Each row is a point. Two turns around zero, p and q, are shown by what they do to some points. Write where each new point lands after one turn and then the other. Backwards means that the second turn is done in reverse. Each puzzle has new turns, and all numbers are rounded.
In the rows, zero is written as 128.

Turn p:
[111 174] => [ 99 167]
[159 109] => [163 119]
[141 107] => [146 112]
[101 122] => [104 115]
Turn q:
[119 170] => [103 163]
[144 128] => [143 135]
[120  87] => [137  87]
Where do these land?
q, then p: [126 141] => [118 137]
q, then p: [102 157] => [ 89 133]
q, then p: [148 118] => [150 133]
q, then p: [168  88] => [184 124]
p, then q: [ 96 135] => [ 99 112]

Turn p:
[153 103 148] => [101 101 114]
[131 134 100] => [135 152 114]
[110 168 169] => [168  96 159]
[117 107  95] => [109 164 126]
Turn q:
[ 96 140 124] => [130  94 125]
[173 105 164] => [ 97 179 146]
[ 96 128  94] => [162  96 128]
[147 139 130] => [122 143 113]
Where do these land?
p, then q backwards: [135 143  84] => [170 136 108]
q, then p: [ 75 111 131] => [ 81 100 139]
p, then q: [129 151 151] => [126 156 144]
p, then q backwards: [165 113 110] => [143 169 134]
q, then p: [135 122 164] => [139 129 163]

Turn p:
[166 141 115  80] => [ 93 160 128 171]
[ 82 140 149  98] => [ 88  88 141 115]
[125 140 114 162] => [160 131 148 119]
[145 148 167 145] => [119 157 132  89]
[127  77 103 136] => [160 109  90 151]
[122 122 120 147] => [149 122 129 124]
Turn q:
[148 136  89 133] => [ 84 128 126 120]
[115 166 140 144] => [136  99  95 132]
[112 125 137 112] => [142 128 136 147]
[164 126 170 103] => [152 178 104 132]
[117 127  99 161] => [107  96 139 105]
[127 122  99 168] => [105 102 138  94]
[113  94 162  76] => [169 164 157 165]
Where do these land?
q, then p: [ 93 133 122 125] => [145 129 100 114]
q, then p: [143 133 137 157] => [113 124 126 158]
q, then p: [109  87 111 117] => [107 136 116  86]
p, then q: [148 131 100 121] => [128 114 107 104]
p, then q: [129 186 193 119] => [169 114 123 204]
p, then q backwards: [145  99 105 129] => [122 151 154 108]

Turn p:
[172 118 127 145 121 140] => [144 124 147 116 131 170]
[125 164 164 100 130  96] => [155 159 107 140 163  98]
[114  98 160 147 122 153] => [ 91 158 153 124 121 140]
[119 119  63 127  97 137] => [132  89 111 101  74 128]
[131 121 151  88 150 132] => [132 133 155 122 158  96]
[119 134 157 149 153  79] => [136 150 123 189 141 125]
[117 142  73 139 123 158] => [108  82 100 104 107 138]
Turn q:
[147 151 112 142 108 157] => [112 106 143  99 103 140]
[ 90 109 125 151 160 120] => [163 133  96 146 139 154]
[ 93 128 135 105 159 100] => [168 139 109 141 156 105]
[156  87 120  93 128 103] => [112 176 131 154 113  98]
[154  96 106 117 113  80] => [112 195 135 129 125 120]
[154 118 105  98  85 151] => [ 81 133 125 109  93 101]
[103 139 164 142 169 147] => [161  86 125 158 147 140]
[149 163 124 135 117 147] => [122 104 156 102 115 130]
[106 161 161 169 111 147] => [121  80 132 112 161 163]
Where do these land?
p, then q: [115 109 124 155 124 105] => [107 117 126 108 135 156]
q, then p: [119 119  79 161 114 135] => [128 113 113  71 124 116]
p, then q backwards: [151 113 138  67 183  81] => [135 167 179  83 183 104]
q, then p backwards: [145 102 157  87 116 146] => [ 76 117 127 126 161 118]
q, then p: [155 137 122 145  86 145] => [101 152 128 109 121  89]
p, then q: [115 147 107 134  93 120] => [113 145 122  95 105 117]
p, then q backwards: [124 145 164 129 170 137] => [121 119 175 126 111  99]
p, then q: [ 99 151 133 146 137 154] => [157 127  90 115 125 129]
